Each row of a before or after table is a point. The points were changed in one or more steps. Then noise was added and the rows were shuffled. The steps act on how far a point lies along the listed directions, d1 being the first. Name the steps. A step turns or swaps two directions, mirrors them in a line or flattens them onto one, adds a multiple of one to another, or multiplies one. Angles are multiples of 10 degrees, from the lower direction toward the higher: turns from -170 to 170, lines from 10 to 170 but not 90. Use the fewest steps. Two steps may share a direction if one is a turn and the other turns, adds or multiplies; they go together, in the order done. Otherwise the lowest direction goes first.

Directions:
(1): [ 11 -53]
(2): [53 11]
Before (10 x 2)
[[-58  22]
 [-39   4]
 [-36   6]
 [ 12 -14]
 [-51  22]
 [ 30 -11]
 [-67  65]
 [ 21  87]
 [ 32  61]
 [  5  62]]
After (10 x 2)
[[-12  47]
 [-25  48]
 [-33  77]
 [-31  69]
 [  6 -21]
 [  2 -17]
 [-17  40]
 [ -3  20]
 [-15  45]
 [-12  13]]
Steps: flatten d1 and d2 onto the line at 10 degrees

Directions:
(1): [  0 -67  -4]
(2): [-20  -4  63]
(3): [63 -1 20]
Before (11 x 3)
[[ -6   0  41]
 [-11 -15  48]
 [-67  -4  35]
 [-62 -17 -33]
 [ 48  -7  37]
 [ 49 -38  50]
 [ 26 -37   1]
 [-38   0  42]
 [ -8 -13  27]
 [-40  12  37]
 [-14 -75 -52]]
After (11 x 3)
[[-24  49  69]
 [-21  -2  31]
 [-13 -12  50]
 [-59  32 -74]
 [-36  -6  59]
 [-11 -58  20]
 [-48 -67  29]
 [-18  18  66]
 [-15  72 -17]
 [ -3  25  63]
 [-33 -25 -18]]
Steps: turn d1 and d3 by -90 degrees; multiply d2 by 1.3

Directions:
(1): [ 27  10 -15  54 -67  21]
(2): [70 30 -6 14 51 17]
(3): [ 16 -49 -77 -17   3  -1]
(4): [ 48 -11  22 -24 -28 -68]
(5): [ 21 -69  47   5   4  38]
Before (12 x 6)
[[ 48 -37  44 -27  27 -12]
 [-46 -10  62   1   9  16]
 [ 11 -28 -25 -27  11  18]
 [-17  -1 -13   0 -42   3]
 [ 17   1 -33  10  14   8]
 [ 65  -2  32 -17  40   8]
 [ 23   1  -3   2  32   7]
 [-35 -15  16 -20  12 -11]
 [-38  37  55  11  33  22]
 [-24  37  44 -14  -1 -16]
 [-51  -5  43  -9 -17 -18]
 [ -2   4  46  -3  40   6]]
After (12 x 6)
[[ 15  39 -35  -8  62  -8]
 [ 85  57  10 -26  38 -46]
 [  4   1  15  23  16  34]
 [-33 -24   2  -3 -57   3]
 [  3  22  39  -5  21  27]
 [-36  24 -89   8  69  49]
 [ 81  54  33 -41  20 -96]
 [-30 -10 -27 -24  -6 -37]
 [ 28  19   2  11  40  13]
 [ 16  -9 -47 -36  11 -22]
 [-53  36 -55  -3  30   5]
 [-15   2  -3 -17  33  -9]]
Steps: add -1 times d1 to d2; turn d3 and d5 by 140 degrees; multiply d4 by 2.5

Directions:
(1): [  8 -95   4   3   6 -25 -28 -35]
(2): [10 -4 69 20 75  9 -1 28]
(3): [  1  -4  20  15  -8  80  26 -63]
(4): [-48  18  23  31 -24  12 -83  -2]
(5): [-19  -7 -69 -15  62  41 -27   7]
(6): [ 65  -2  16 -56 -22  36 -44  23]
Before (9 x 8)
[[  5  -5 -18   9 -26  -4  11  10]
 [ 32  -8 -46 -29  82  37 -35  25]
 [ 19 -20  28 -15 -45  21 -47 -16]
 [ 10 -34  32   0  42 -19  32  -8]
 [-73  22  40  47  15  20 -95  15]
 [ 18 -12 -12 -31  11  27  11 -12]
 [ 20   7  41   1  23 -12  21  33]
 [ 63  -3  24 -14 -15  39  24 -44]
 [ 15  -8  22  15  35 -32  32  21]]
After (9 x 8)
[[-41  14 -43  35  53   9 -13 -25]
 [  4   5 -23   7 -17  -3  15  14]
 [  0 -13  22   3  64 -16  31   8]
 [ -6  -6  72  60 -12  18  19 -67]
 [-35  36  -2   7   5  22 -54  25]
 [-10 -43   9  19  26 -39  -4   9]
 [ 18 -33  14  15  31 -38  30  12]
 [ 53 -27  64 -39 -26  47 -88  17]
 [-35   9   0  15   7  11  16 -26]]
Steps: mirror d1 and d2 in the line at 70 degrees; mirror d3 and d5 in the line at 30 degrees; mirror d4 and d6 in the line at 30 degrees

Directions:
(1): [ 32 -47 -15   2 -11  -1  -4  -9  53 -51 -85]
(2): [  0 -82 -66  17  -4  41  28  10 -36   1  32]
Before (12 x 11)
[[-29  50  31 -13  19  -3 -20   1  -9  39  32]
 [-15 -33 -30   7  -7  33   6  11 -50  12  60]
 [  7  23  19 -15 -18 -30 -17  -7  66 -34 -95]
 [-14  25  38  17 -12 -23 -21 -18  54 -36 -63]
 [-37  23  15  -2 -20  19 -13 -14 -16  22  24]
 [-10  61  26  -5  -3 -18  14   3 -24  29  43]
 [ 41  24  21  -4  -2 -28 -27  -3  51 -43 -75]
 [ 18  -2  -9  -4   3 -13  -7   1  11 -19 -28]
 [-14 -21 -23  12   6  36  41   2 -51  63  86]
 [ 12   9  19   2 -10  -6  -8  -1  11  -8 -42]
 [-39  20  13  13   2  -1   6   9 -57  33  45]
 [ -9   9 -30  10 -13  40  -7 -11 -52  31  45]]
After (12 x 11)
[[ 14 -57 -65  19   2  33  18  20 -48   2  45]
 [-39 -50 -39  39  -9  34  20   3 -37   7  47]
 [ 10  64  27  -6 -14  -2 -38 -27  16   0 -36]
 [  1 -24 -16  12  -9  21  10   8 -31  11   7]
 [ 16  70  71 -15   3 -34  -9 -23  61  13 -47]
 [ 11 -22 -32   2   4   4   2   7 -15  -8   2]
 [-30  49  28 -13  19  -2 -18   2 -12  39  37]
 [-33  35  27  -5 -22   9 -21 -17  -3  16   6]
 [-26  60  54   1  -1 -32 -15  -3 -10  12 -12]
 [  9  38  45 -14 -10 -21 -33  -9  38 -28 -44]
 [-24 -66 -74  12 -13  39  32  17 -44  16  38]
 [ -8  67  30  -7  -4 -21  11   3 -18  26  36]]
Steps: mirror d1 and d2 in the line at 30 degrees

Directions:
(1): [ -3 -62  17 -22 -43 -29 -21  -6  17  39  16 -57]
(2): [-38  -7 -53 -41 -36 -26  30 -21  36   3  -2  52]
(3): [  2 -14 -40  31  33  26  68 -10   8  53  -6 -33]
(4): [ 44 -18 -17  23 -20 -16 -16 -12   2  -1 -95   7]
Before (9 x 12)
[[ -8   1  25 -19   1 -13 -15  -1   1  -9  32  -2]
 [  3 -14  39 -23 -18 -13 -43  17 -13 -12  31 -41]
 [-28  25 -12  -4  23  34  34   1 -12   6  43   8]
 [ 27  -4  39   1  -7   3 -39  14 -13  -1  -9 -23]
 [ 21 -21  34  23 -16 -17 -42  10 -13   1 -11 -33]
 [-17  18   9   4  16  19  21   6  -9  15  16  -7]
 [-16  16   7  -5  10   5  10   3   0  -6  23   6]
 [ -7 -24   9 -33 -22 -19 -27   8  13   4  24 -11]
 [  3 -17  26   5   0   1   0   3  -5  30  20 -47]]
After (9 x 12)
[[ 40  -2  62  35  42  37 -20  28 -35  22  20 -77]
 [ 10  17  22  14   2   7 -13   7 -15  -4 -27  -3]
 [ 35 -14  57  22   4  -1 -40  12 -26  14  -7 -58]
 [  5  13 -16  -2 -11   9  -3  -8  -8 -15 -39  32]
 [ 27 -13  61  53  31  17 -28  27 -35  22  31 -82]
 [ -9 -36 -24 -23 -10 -11  13  -3  22  33  14 -21]
 [  7 -12   1   6  17  -2  14  -8   5  20   6 -21]
 [ 27 -25  29  25  28  23  -5  18 -24  31  19 -95]
 [  1   6  -6   6   4   1  11  -4   3   0 -14   7]]
Steps: multiply d2 by 2.5; multiply d4 by 0.4; turn d3 and d4 by 150 degrees

Directions:
(1): [-72 -23 -37  -4  19 -24 -11 -56 -25  22 -53  17 -52  26]
(2): [ 30 -65  34  -3  36 -26  74 -30 -13 -25  -2  47   3 -35]
(3): [-16  -4  32  31 -37 -47  -4 -39  38 -83  12 -32  -3  44]
(4): [-63 -37 -14 -75  -7  12  12  -5   8  -4  80 -21  14 -11]
(5): [ 41  11 -46 -22  -8 -95   7  33 -21   6  27 -21 -49 -10]
Before (10 x 14)
[[ 17   3   5   1 -22 -14   4  17  15 -26  22 -16   8   8]
 [  4  28 -23  22   9   6 -38  -1 -23  28 -30   5 -29  14]
 [  9   2 -42 -52  19 -12   3  43 -20  60  43  -5 -18 -33]
 [  4 -14  -3 -32  -1 -29  25  -2  -7  -7  11  -5 -14  -9]
 [ 38  18 -24  21 -11 -17 -18   8  -7   1 -40   7 -30   9]
 [ -6 -17 -17 -40   6 -12   8  27  -4  17  64 -19  -8 -17]
 [-29 -53   1 -52   7 -38  38 -29  -5 -32  49 -14   3  -8]
 [-28  -3 -24 -17   6  -2 -14 -15 -27  26  10   4 -32   4]
 [-36   9 -16 -26 -14  -7  -5   8  -4   1  29 -20 -16   9]
 [-78 -29 -34 -43  17  59 -11 -15 -16  58  -2  19   6  -5]]
After (10 x 14)
[[-28  -7 -14 -34  -5  -7   4 -10  -5   5  -2 -13 -16   7]
 [ 14   4  11  31  24  18  -9 -18 -18  15 -35  30  -9  -3]
 [-19  13 -48 -23  26   2 -17  17 -27  75 -21   4 -32  -8]
 [ 15 -23  -9   6   6  -2   9 -26  -8 -10 -35  28 -17   3]
 [-27   8  -2  10   7  34 -19 -18 -18  22 -15  15 -11   7]
 [-23  29  -7  16  -8   4 -17   0  -5   3 -21  -5 -19  22]
 [-25   9 -35 -10   4  -7 -25  17 -11  39  11 -21 -31  12]
 [  4  -1 -17   4 -15 -40   2   6  -1 -18   7 -13 -16  12]
 [-58 -12 -12 -38 -16  -4 -19 -25   5 -10  26 -38  11  24]
 [ -8  20  -2   5   1  97 -30  26   5  45 -11  14  48 -11]]
Steps: turn d1 and d5 by -70 degrees; multiply d4 by 0.7; turn d2 and d4 by 70 degrees

Directions:
(1): [ 27  10  33  -2   7   3  -8 -77  10  36  -1 -51 -28 -20 -64 -46 -73  21
  59 -32]
(2): [ 86   5 -25  49  -5  20  -2 -58 -45 -58 -36   2   3 -26  -1  21 -28 -60
 -44  34]
(3): [ 72 -53  18  -6 -39  48  19 -23 -44  55  36  -9  23  32  22 -30  81   2
  22 -10]
(4): [-48 -44  28  20   8 -61 -45 -21 -48  29  69   0  63  -4 -29   9 -20 -61
  -9  29]
(5): [-30 -37 -24  66 -39  39 -19 -11  71 -45 -21 -28  62  49 -12 -20   0   8
  48  37]
(6): [-43 -55   5   2  63   8  63  -4 -19 -46 -30  10 -18 -54 -38 -54  55 -38
  32  -3]
Before (9 x 20)
[[ 22  28 -29 -34 -41  56  16   7  71  30 -28 -14 -40   5   1  -7   9  87
   30 -47]
 [-17   0 -10  21 -17 -25 -18  71  -6 -34  30  27  43  23  27  70  26  -7
  -52  33]
 [ 23  23   3 -32  -8   0  22 -39   4   1  -2  23 -42 -11  13   0 -27   0
   23 -12]
 [ 64   6  -2 -17 -18  46  30 -23  48   3 -35 -23 -42   2   6 -12  19  32
   13 -10]
 [-95 -66  34   5  47 -44  43  12 -19  21   7  -5  27 -47 -43 -55  67 -50
   26   6]
 [-60   4  10  -7   3 -63 -15 -10  23  24  28  -6  13   6 -20 -14 -38  17
   23  -8]
 [ 19 -32  20  25 -18  -4 -23 -43 -17   5  22 -27  34   1 -29 -13 -31 -29
   19  36]
 [-30   3  23  -7  -6 -21 -26  12 -21  46  61 -19  25  35   4  17  -7  -5
    3   0]
 [-66   0  22  15   9 -37 -19  -2  37  25  22 -14  33  12 -56  -2 -38   5
   25 -15]]
After (9 x 20)
[[ 66 -44  19  18 -43  18  -7   9 -47  33  60  -2  47  42  12  25  58   7
   -6   5]
 [ 25  15  28   0  17 -34  -2 -40 -33  34  18  -5  -2 -28 -58  12 -47 -36
  -22 -19]
 [-16  21  15 -14  11 -33 -23  16 -47  41  53  -1  13  10  10  32 -20 -28
  -32   4]
 [-24  15  -6 -21 -15  -4  16 -11  48  -5  -4  19 -28  10   7   0 -25  23
   45  -9]
 [-49 -47  37  -3  62 -56  49   0 -60  15   5  12   1 -66 -40 -32  56 -74
  -11   6]
 [ 15   5  18 -18  14 -53  -7 -42 -39  32  35  -1  -6 -23 -25 -12 -46 -15
   -5 -16]
 [ 39  72 -52 -37 -18  32  13  11  37  -7 -50  11 -71 -38  11  36 -26  53
  -31 -40]
 [-25  -8  -1  30  -5 -32 -22  -8   5 -31   3  -5  31  -2 -33   9 -50 -32
   -1  48]
 [ 11  32 -23  -8   4  10  24  18  75 -36 -54   3 -49  -7  11  16  -3  26
  -19   8]]
Steps: mirror d1 and d3 in the line at 150 degrees; swap d2 and d5
